Each row of a before or after table is a point. The points were changed in one or more steps. Then noise was added and the rows were shuffled. The steps act on columns, c1 being the first. What was done? A step turns or swaps two columns, mirrors them in a line or flattens them onto one, adds a multiple of one to another, or multiplies or shifts one. Angles are multiples of 10 degrees, from the lower column toward the higher: turns from -170 to 170, lines from 10 to 170 but not 90. Use the fewest steps. Two steps may share a column if one is a turn and the other turns, adds or multiplies; they go together, in the order done. Otherwise the lowest column goes first.

Before (11 x 2):
[[-17 -96]
 [-13  33]
 [-39  17]
 [ 25  23]
 [-38  31]
 [-11   3]
 [-42   0]
 [-15  15]
 [  9  -7]
 [ 17  11]
 [ -9 -55]]
After (11 x 2):
[[-32 -91]
 [  0  -5]
 [ -3 -14]
 [  7  21]
 [  0   9]
 [-17 -54]
 [  8  15]
 [ -6   0]
 [  0   1]
 [ 14  32]
 [  4  13]]
Steps: flatten c1 and c2 onto the line at 70 degrees

Before (9 x 4):
[[ 29 -43 -13  -7]
 [ -9  40  24  50]
 [-23 -10   5 -17]
 [ 13 -19  11  15]
 [-48 -38   8  11]
 [  5  39   3  -5]
 [ -8 -13  -2  -6]
 [ -3  10   1 -35]
 [-23  -6 -30   3]]
After (9 x 4):
[[ 17 -27   1  13]
 [ -6  -5   5 -20]
 [  6  37  -1  17]
 [ 14 -39 -29 -40]
 [-37 -10  -7   1]
 [ -4  22   1 -58]
 [-35 -39  38  -7]
 [ 11  17  25 120]
 [-14  -5  17 -41]]
Steps: turn c1 and c3 by -40 degrees; turn c2 and c4 by 20 degrees; multiply c4 by 2

Before (11 x 9):
[[ -3   3 -39  -3  68 -41  -7  10  33]
 [ 49   6 -15 -15 -30 -19  15  -9 -34]
 [-19   3   9   6  26 -56   8  17  32]
 [ 24 -18 -36  23  -1   6   8 -10 -33]
 [-16  32 -34 -10   8   4  19  30  27]
 [ 10 -38 -26   5   5 -21  27  20  40]
 [  2 -14 -67  -2 -37 -42  20  -6 -40]
 [-76 -30  36 -69 -18  49  13 -66 -18]
 [-87 -21  43 -22 -34  45 -35 -45  -3]
 [  1  -3 -21  23  -8 -11  55  -6 -50]
 [-66 -45  36 -53 -12  34 -17   5 -40]]
After (11 x 9):
[[  0  -5  12 -23 -10  -6 -51   1  54]
 [ -2  26  -1  -6  39  55  -6 -20 -31]
 [ -3  22  32  -2  -6 -25  43   9  24]
 [ -1 -12   8  44 -50 -42  34  18  -6]
 [ -1 -31  -5  14   0  -4  25   1  20]
 [  1  44  19  32  42  29 -36 -11 -18]
 [  1  -7   3  -9  36 -14 -34   4  15]
 [  0  34   4  42  57  66 -17 -26  11]
 [  1  -2  -3  10 -23 -56  32  17   7]
 [ -1   3  23 -23 -12   9 -32  -1  10]
 [ -4  -7  32 -21  32 -36 -36  11  20]]
Steps: multiply c1 by 0; multiply c3 by 0.4; turn c2 and c3 by -140 degrees; turn c4 and c5 by -140 degrees; flatten c6 and c8 onto the line at 160 degrees; swap c7 and c9

Before (13 x 12):
[[  4   0  -2  10  -2  32 -32   3   6  18  12  32]
 [ 18   9  -9 -26 -48 -11  -9  -1  38 -24 -11 -10]
 [ 11  -2  46   2  -7  -2  -3  28  -2  12  33 -24]
 [  1   8  25  -2 -41  34 -56  55 -33 -34  17  11]
 [  3  20 -34  -5 -32  10   9 -23 -25 -15  12  -6]
 [ 10  -6 -59   7   1 -28   1  15   9  30  13   0]
 [ 29 -21  25  -2 -29  15  -8  20 -14  19 -39  18]
 [ -1  -8 -37   5   9  27  34 -13   9 -51   0  30]
 [-17 -11 -27 -19  35  13 -17  -9 -19 -26  17 -12]
 [-22   5  29 -19 -23  48   4  28   4   7  -6  42]
 [ 12  45  22  18 -14  -7  37  14  17  11 -31   9]
 [-11 -28  -5  25 -34  63 -15  22  -2  14 -47  24]
 [-14  14  15  14 -35 -25  20 -11  -9 -49 -12  12]]
After (13 x 12):
[[ -30   15   -8   35  -87   20   20  -11   27   42  -12   19]
 [ -38    6    9   -4 -104   -2  -57   56   42   22   17  -36]
 [ -22  -19   35   -6  -71   12   -8   20    8  -22  -39  -19]
 [  57   -8  -14   13   23   18   35  -13   10   50    0  -35]
 [  31  -11  -25  -48   87  -16  -16   -9   27   18   17   -8]
 [  93   -6  -12   18    3   10    1   15  -20  -26   13   27]
 [   1  -28  -12   62  -86    0  -16   21   -3  -15  -47  -67]
 [   4    1    3   24   -7   19  -32    2  -11  -15   12  -40]
 [ -27   46   18   45  -34   11   38   14  -19   -5  -32    3]
 [  24    9   14  -64 -121   -6   -9   -1  -28   36  -12   14]
 [ -55    6  -11  -47  -58   23    4   28   -7   -6   -7  -61]
 [  53   19   -9  -12  -80  -10    9  -24   28    6   12   -7]
 [ -63   -2   27    4  -18  -21   -4   28   -3  -12   33   10]]
Steps: turn c1 and c3 by 70 degrees; multiply c1 by 1.6; multiply c4 by 2.5; multiply c5 by 2.5; turn c6 and c12 by -110 degrees; turn c9 and c10 by 160 degrees

Before (11 x 20):
[[-31   2  33  16 -34 -27 -19 -25 -42  44   2 -10 -42  20 -35  -7  54   7
   29 -39]
 [-23  15 -32   4  -4 -44 -30  39  -1  45  17 -18 -48  16  -4  12   2  40
    9  19]
 [ 41 -20   6  -7  17  16  30 -28  22 -12 -46  67  53 -70   9  50  36 -18
  -10   4]
 [ 12  41  -3  55  33  53 -16 -38  31 -16  51  44 -48 -14  11 -14  -3  46
  -26  27]
 [-30  48 -14 -38  43  47  27  25  -3   0  -4  47  10   9 -18  15  44  51
   10  33]
 [-22 -14   7  26  -6 -13  26 -37 -47  14 -23 -15  27 -17  10   0  37  -8
   32 -27]
 [-26 -24 -40  24   3 -33 -46 -27  37  24  30  -1 -15  14  -8  -1 -21  51
   33  -8]
 [  6 -27  -5   9 -24  30  11 -10 -25 -36 -28  39   9  19 -41  36 -12  26
   26  -5]
 [-18  35 -39  24  43  49 -52  -3  15  -2  25  10  -8 -62 -25  -4 -17  15
   39  18]
 [ 12  59   0 -14   6  10 -43 -19 -29 -14 -31 -17  10 -53 -52  46  -5  31
  -11 -15]
 [-29  11  16  44 -37  -3 -65 -17   3 -28 -33 -19  19 -45  22  -1  45  -2
  -28 -20]]
After (11 x 20):
[[  7  33  -3  13  18  34 -15 -10 -23  21 -85  28   6  20   5  35 -17  16
   28  30]
 [-22 -55 -18 -42 -28  43 -25  26  -7   3 -61  47   9  14   7  20  48  57
    1   1]
 [-25  22 -46  24 -11 -33  42 -28  35 -37 -33  -7 -15  11  -1   0 -23  46
   38  19]
 [-13 -51 -36  26 -31  43  52  -3  17   6 -33   6  -9 -66  -6  -5 -10  18
   39  -8]
 [-21  11   5  23  -2  -9 -29 -44 -49 -19 -87 -15  24 -17  -5  -1  42 -17
   42  11]
 [-33  10  34  15  36 -30  21 -25 -41 -55 -58 -15 -41  21  -4  -8  56 -11
   35  21]
 [-20 -14 -31   1  11 -40  32  34  -2 -47 -43 -17 -49  14  -3  14   3  48
   11  -9]
 [ 37  15   8  -2 -19  14 -30 -30  25  22 -98  63  50 -66  14  47  35 -20
  -11 -13]
 [-30   1  10  43  39  -7  58 -12   5  20 -95 -17  12 -51   1   4  41 -21
  -32  25]
 [ 17 -47  -8  50 -13  54  15 -42  29  15  -6  39 -47 -18   5 -15   0  57
  -29   6]
 [ 18 -61  -5 -17  17  14  38 -23 -30   4 -92 -26   8 -58  -3  45 -10  22
  -13  29]]
Steps: turn c2 and c5 by 160 degrees; multiply c7 by -1; turn c18 and c20 by -30 degrees; turn c10 and c20 by -160 degrees; shift c11 by -60; flatten c12 and c15 onto the line at 10 degrees
